Each wall is flat, endless, passes through zero and stands at right angles to its row. A trip goes straight from one point to another. Which walls does it cross, in order?
In the rows, zero is written as 128.

Walls:
(1): [112 110]
(2): [162 154]
(3): [209 176]
(4): [134 145]
(5): [160 123]
Trips:
[171  97] to [147 106] => 1
[166 111] to [176 179] => 4
[140 165] to [145  93] => 4, 1, 2, 3

Walls:
(1): [183  67 117 138 134 110 157 124 180]
(2): [121 113 150 156 142 110 124 136 117]
(3): [172 128 140 120 139  92 170 162  46]
(4): [ 93 114  92 173 141 100 119 131 187]
(5): [145 122 162 105 135 126 180 174  67]
Trips:
[142 163  84 141 167 124  78  74 135] to [171 120 114 139  73 200  55  61 132] => 4
[122 119 115 113  86 154 113 182  78] to [132 126 106  71 129 114 136  91 123] => 1, 5
[ 83 133 142  92 134 143 109 126  82] to [ 78 120 127 128 142 167  90 125 102] => 2, 3, 5
[153 116 133 116 107 140 146  96 112] to [177 150 128  62 138 126 115 139 101] => 1
[103 107 158 161 122  77 165 168 102] to [ 98 150 124 127 125  79 135  93  76] => 1, 4

Walls:
(1): [123  92 120 100 140  84 169 135 124  82 139 122  69 172 201 127 141 119
 132 110]
(2): [127 140 121 144 126 106 137 133 127 149 138 114 116  71  42 147 136  84
 160  92]
(3): [102 189 235 182 128  98 137 108 136 114 123 123  97 168 150 151 157 128
 123 143]
(4): [120  76 133 139 152 146 122 122 151 112 141 113  91 127 111 168 128 119
 138 143]
Trips:
[134 126 134 132  94 134 147 164 175 173  85 128 108 143 174  86 188 139
 116 167] to [130 109 132 136 129 124 156 103 137 104 107  62 130  87 169 151 118 160
 125 123] => 4
[177 152 166 151  95 117 115 132 106 132 126 109  99 137 147  71  83 143
 170 129] to [114 162 108  96  80 141  94 123 170 127 117 197 166 123 138 178 147 115
 108  99] => 1, 3
[ 95 124 152 122 188 168  99 108 184 210 126 134 124  73  89 188 136  76
 154 105] to [138  74 175 122  97 146  95 136 165 124 139 122 176 147 147 129  92 139
 169 157] => 2
[108  92 133 142  93 118 104 111 138 146 127 139 126 188 119 109 178 158
 117 144] to [152  92 140  96 166 110  88  90 107  89 106 134 101 168 114  73 116 133
 149 146] => 3
[149 124 177 128 152  63  51 146 142 159 175 155 143 136  86 166 160 127
 117 144] to [ 81  87 114  26 113  76  95 160  97  87 150 155  92 117 130 187  88 128
 128  89] => 1, 3
[117 134 123 176  85  96 101 112  90 131 149 131 128 138 149 141 165  99
 144 137] to [121  96 135  97 136 125 148 132  55 119 167 124 153  99 148  91 114 139
 145 153] => 2, 3
[150 149 110 106  82 116 112 121 154 128 196 223 145 115 173  78 137 116
 171 135] to [103  47 143 160 174 112 135 147 116  87  61  99 174  80 143 143 119 118
 139 156] => 4

Walls:
(1): [157  99  88 124  77  57 130  98 131 103 106 172  78 160 186 119 176 126
 194 164  66  92 133 121 138 116 103  67 115 127  83 128 136  84 140 116
 137 103 103 125 138 168 180 117 121 143 102 156]
(2): [139 161 100  92 183 140 101 102 171 137  90 157 179 118 145 112 186 120
 109 152 128 106 131 155 129 140 121 137 128 138 128  82 114 144 198  63
 125  90 100 105 135 114 140 108 102 124 139 118]
(3): [ 96 168 132  96  77 143 156 148 183  78  68  86 142 131 130 128 124 141
 145  84 126 178 157 132 124 104  71 102 128 123 138 174 116 137 107 106
  87 137 109 146 117 162  84 134 138 134 166  99]
(4): [124 134 116 127  72  64 125 144 149 142 214  94  89 131 146 130 103 159
 154 185 132 112 126  90 103  99 154 175 100 129 128 152  66 139 173 175
 146 145  98 119 142  85 116 155  82 126  83 192]
(5): [135 149  97 181 101  51 124 124  61 115 167  96 162 147 161 106 114 173
 216 154 136 115 154 143 103 163 123 173 154  79  58 163 161  71 140 149
 119 160 182 110 153 139 151 148 125 171 146  93]
Trips:
[155 129 118 147  83 110 157 158 130 126 115 106 131 112  97 146 119  69
 127  91 134 135 175 100 152 129 104 137 127 161  91 103 119 185 138 104
  86 169 108 178 138 114  76 195 136 159 101 101] to [ 74 107 135 149 107 120 174 174 177 125 144 113  97 141 132 117 161 111
 138 118 146 136 159 137 136 148  95 157 100 151 141  79 101 141 151 111
 166 103 156 116 149 152  97 101 141 122  69 115] => 2, 1
[177 144 176 122 158 134 106 106 151 163 164  93 151 158  86 137 132 154
 125  90 130 108 142  95 150 138 139 161 144 118  68 166 115 148  87 129
  69 146  98 159 173 130 159 139 126 153 161  91] to [112 155 163  94 135 176 125 141 135 111 144 109  76 109 154 128  82 154
 110 155 171  89 128 123 132 113 133 102 121 108 149 139 154 118 123 156
 127 174  82 104 105 138 114 105 148 124  65 115] => 4, 5
[140  87 136 109 167 106 139 151 158 115 134  73 141 147 160 133 156 119
 116 112  85 155 130  72 139 116  99 120  78 136  95 109 145 103 121 133
 105  88 147 130 110 109 147 108  86 153 189  96] to [165 163 123 100 149 136 114 104  81 133  99 103 167 150 112 121 147 111
  68 109 106 108 131 128 163 134 129  93 127 117  94 157 153 170  90  85
 108 113  94 130 107 171 119 155 116 118 152 137] => 5, 1
[140 120  91 129 119  94 187 111  97  89 139  63 114 153 104 187 156 108
 148 168 146 143 129 134 109 124 152 103 127 127 160 149 203 116 134 111
 108 147  86  90 107  81 106 141 104 117 146 180] to [ 99 183 137 159 152 135 145 139 139  82 109 142  97 152 134  76  94 179
 103 118 164 170 105 148 115 101 125 151  76 162 136  98 154  91 171  55
 164 122 152 126 141  75 134 141 162 128 112  95] => 1, 2, 4, 5
[109 147 105 136 129 113 180 188 209 132 153 142 107 135  98 130 155  93
 143 148 124 183 122 123 103 134 103 158  78 172 137 131 132 167 166 122
 146 150 104 140 130 163  95  91  95 112 126 119] to [168 137 120  77  99 101  76 140 137 134 115  60 200 168 117 200 166 130
 135 106 119 143 129 117 126 186 174 165 132 130 122 161  97 152 121  95
 137 151 173 121  95 187 123 100 195 125 125 139] => 5, 4
[ 85 116 141 139  74 113 138 124 134 149 146 109 100 140  78 104 179 184
 152 121 139 139 129 123 119 136 123 134 155  98 130 142 133 179 180 198
 109 161 178 127  98  94  60 148 118 147 118 114] to [ 82 166 122  83  91 149 124 135 123 167  91 130 139 147 153 146 144 132
  88 175 124 172 123 104 137 131 121 150 122 139 147 106 212 138 150 174
 175  93 168  70  96  97  99 154 125 122 133 135] => 5, 2, 3
